Rows are points. Any point is a mix of the corners, with weights that add up to 1. It lies inside the corners' shape when no weight is negative. Say inside or outside, and name the corners with a negative weight.
In the rows, zero is written as 128.

Corners:
(1): [200 121]
(2): [153 161]
(3): [ 73 129]
Points:
[102 122] -> outside (2)
[150 126] -> inside
[154 133] -> inside
[184 147] -> outside (3)
[178 154] -> outside (3)

Corners:
(1): [109 106 172  62 104  81  86  92 196 101 134]
(2): [176 121  82 193  92  63 185 195  80 157 140]
(3): [155 121 100 160 102  94  92 144 112 135  86]
(4): [ 97 158 158  70 132 133 167 175 139 121 100]
(5): [ 77 149 191  41 151 160 136 101 114 132 103]
(6): [ 77 141 155  74  98 189 175 103 143 119 138]
(7): [103 120  88 118  94  71  82 143 119 125 177]
(8): [133  71 130  37 127 153 127 111 154 128  81]
(9): [182 164  99 145 126 129  81 121 141  94 168]
(10): [122 109  81  90  95   7 123 105 120 135  50]
(11): [105 124 139 131 192 161 130 166 144  94 135]
(12): [174 155 112 171  74  91 119 159  80  84 162]
Points:
[130 130 130 107 121 103 118 141 130 117 118] -> outside (6)
[128 126 116 100 101  91 119 126 130 124 119] -> outside (11)
[121 136 141  94 107 128 125 135 132 120 134] -> outside (10, 11)
[105 137 160  98 122 125 143 132 127 117 112] -> outside (7, 8, 9)
[135 140 127 122 122 131 136 140 116 116 119] -> outside (1, 7)
[132 105 122  84 115 118 124 125 134 123  99] -> inside
[116 126 144  68 129 138 130 112 149 108 110] -> outside (2, 3, 7)
[109 125 141  91 119 112 133 139 134 122 116] -> outside (9)
[137 130 127 110 116 138 100 135 148  95 149] -> outside (2, 5, 10)

Corners:
(1): [ 76 165 243 126 149 124 151 106  85 148 131 127 159 114 180 150  76  58
  94 164]
(2): [ 61 102 204 217  81 165 137 141  99 114 164 121 128 156 111 102  91 122
 128  57]
(3): [164 187 159 140 122 127 106 132 124 103 148 166 124 128 105 139 203 105
 150 160]
(4): [142 105 204 114 174  67 188 119 115 128 126 129 114 103 157 136 161  82
 115 167]
(5): [ 99 125  71 137 115 156 181  86 126  85 136 153 112 149  82 181 171  94
 101  72]
(6): [150 121 122 131 103 128 120 152 144 135 128  86 114 136  18  98 118  96
 135 126]
(7): [158 200 124 135 101  70 181 189 175  47  65 175 171 106 154 140 234 138
  70 158]
(8): [160 105 199  96 124 119  75 171 124 154  74  97 162 155 114  91 172  92
 117 214]
(9): [ 58  94 148 147 149 194 118  95 138  78 119 168 120 181  76 131 101  71
 166 114]
(10): [105 131 121 144 102  99 162 105 141 101  75 136 146  83 190 112 144 116
 120  98]
(11): [135 178 207  76 180  85  91 150 143 144 117 103 120 114 203  99 147  83
  57 246]
(12): [174  90 138 137 129 156  92 137 167 121 132 126 132 157  78 128 138  92
 109 139]
(13): [ 40 129 122 167 159 188 185 111 111 127  89 125 139  69 122 105 161 124
 141  87]
(14): [182 142 154  60 121 104 155 142  92 177  74 129  71 123 152 134 150 107
  78 145]
(15): [167  53 177  51  97 167  98 151 152 156 133 143 116 208  24  79 176  71
 143 114]
(16): [ 55 153 135 210  92 132 142 110 105 137 100 203 125 112  85 130  93 206
 151  82]
(17): [ 77  91 173 187 143 218 143  99 151 161 152  79  86 147 112 126  40 118
 166 165]
(18): [129 127 245 101 181 105 156 123 132 160 109  36 144 107 178  94  65 140
 108 167]
(19): [141 173  66 206 104 137 207 125  99 131 161 129 148  83 105  83 159 154
 119  94]
(20): [167 130 151 127 141 158 140 126 159  65 129 117 129 101  95 133 135 138
 131 210]
(21): [104  84 109 124  92 170  98 165 143  77 166  94 113 145  96 140  77  75
 170 117]
Points:
[109 125 153 147 117 136 154 132 121 130 121 122 125 117 120 117 129 114
 123 136] -> outside (3, 9, 12, 18)
[136 124 161 134 125 141 145 129 131 123 120 124 132 135 103 115 150 100
 121 134] -> outside (11, 16, 21)
[100 125 126 178 101 162 136 119 138 110 134 137 137 148  83 111 115 116
 124 112] -> outside (3, 4, 13, 14, 18, 21)
[129 134 176 122 148 114 168 140 119 136 120  79 121 104 153 127 122  96
  96 175] -> outside (3, 9, 10, 12, 15, 16)
[125 126 165 128 137 139 131 133 134 132 116 113 129 122 120 113 122 108
 126 156] -> outside (2, 5)
[ 83 122 169 157 134 141 160 103 112 129 145 104 105 123 136 132  60 110
 122 126] -> outside (3, 7, 8, 12, 13, 15)
[136 138 118 121 117 122 139 142 141  89 126 143 121 125 113 123 177  93
 109 124] -> outside (1, 8, 16, 17, 18)
[ 99 123 193 121 150 127 143 140 134 120  96  85 130 112 160 106 104  92
 113 168] -> outside (3, 5, 12, 15, 16, 19)
[131 101 100 178  91 159 142 130 150  91 130 165 135 134  81 135 173 131
 142  98] -> outside (1, 6, 9, 11, 14, 18)

Corners:
(1): [ 69 179 125  99 136  81 171 136 113  49 117 115 170 161 147  83 142 123
 183 103]
(2): [169 126 113 196 130 111 149  88  89  92 114 160 155 149 147 228 149 166
  94 177]
(3): [116 133 169 124  73 181 139  91  82 174 118 142 129 200 148 181 110 168
  20 126]
(4): [145 112 113 196 100 143 120 187 132 154 100  60 148 116 119 185  71  96
 149 146]
(5): [158 124 119  96 175 109 102 124 166 156 152 107 111 137 146 138 147 111
 174 110]
(6): [ 90 200 115 118 148  84 122  92 107 178 158 111 113 102 186 171 189 121
 164 117]
(7): [105 177 143 171  55 144 196 117  80 188 197 114 122 180 117 152 110  91
 143  91]
(8): [160 142 130 153 132 155 170 154  82 111 114  43 173  59 113 173 104 111
  93 120]
(9): [119 121  42 145  83 138 159 196  59 149 147  99 107 151 123 132 119 156
 132 109]
(10): [126 107 148 184 169 135 169 120 131  86 106 124  89  89 126 165 119 134
 133 112]
(11): [ 52 124 148  77  64 184 177 194 157  72  95  73 182  64  77  90  85 101
 184  48]
(12): [ 65  72 218 118 122 138 141 167 142 123 173 120  59 193 111 172 134 143
 108  52]
(13): [159 120 147  83 152  89 151 141 150  96 113 108 164 119 116 104 107  67
 116 181]
(14): [188  95 214 115 102 123 137 210 201 127 107 105 112 147  53 105 177  96
 162  69]
(15): [186 134 191  84  69 132 106 106 154 103 127 136 108 141 152  84  84 129
 131 167]
(16): [176  59 121 142 143 164 142 222 125 150 138  49 145 110  37 124  85 147
 128 154]
(17): [119 173 138 122 146  97 101  93 106 173 127 158 128  88 191 160 136 170
  19  78]
(18): [156  50 142 137 130  75 183 158 106 114 119 150  94 153 107 183 125 166
 219 130]
(19): [ 84 181 111 175 137 132  96 134  63 159 155 194 175 146 175 167 149  70
 188  85]
(20): [107  59 132 133 114 152 159  95  81 106 110  66 153 140  96  93  88 124
 120 116]
(21): [ 47 140  93 194 168 101 158  81  60 151 142 179 180 136 236 163 195 138
 153 100]
Points:
[122 113 135 148 116 132 158 148 106 119 123 118 143 132 122 143 117 128
 132 116] -> outside (5, 6)
[137 131 144 136 118 123 135 127 114 136 133 124 128 144 139 143 125 126
 122 123] -> outside (11)
[ 99 113 143 122 130 119 160 171 142 140 138 105 110 136 114 139 133 131
 149  87] -> outside (2, 8, 15, 19, 20)
[121 136 122 147 138 117 138 115 102 142 133 130 134 104 152 145 143 136
 132  99] -> outside (1, 3, 4, 12, 13)
[134 121 141 120 135 112 149 137 126 115 122 117 139 124 127 134 119 111
 127 133] -> inside
[132 120 130 132 117 130 148 147 116 119 127 112 132 128 123 136 117 128
 134 124] -> inside
[136 125 134 138 118 135 147 141 106 129 128 106 137 125 125 152 118 133
 118 122] -> inside
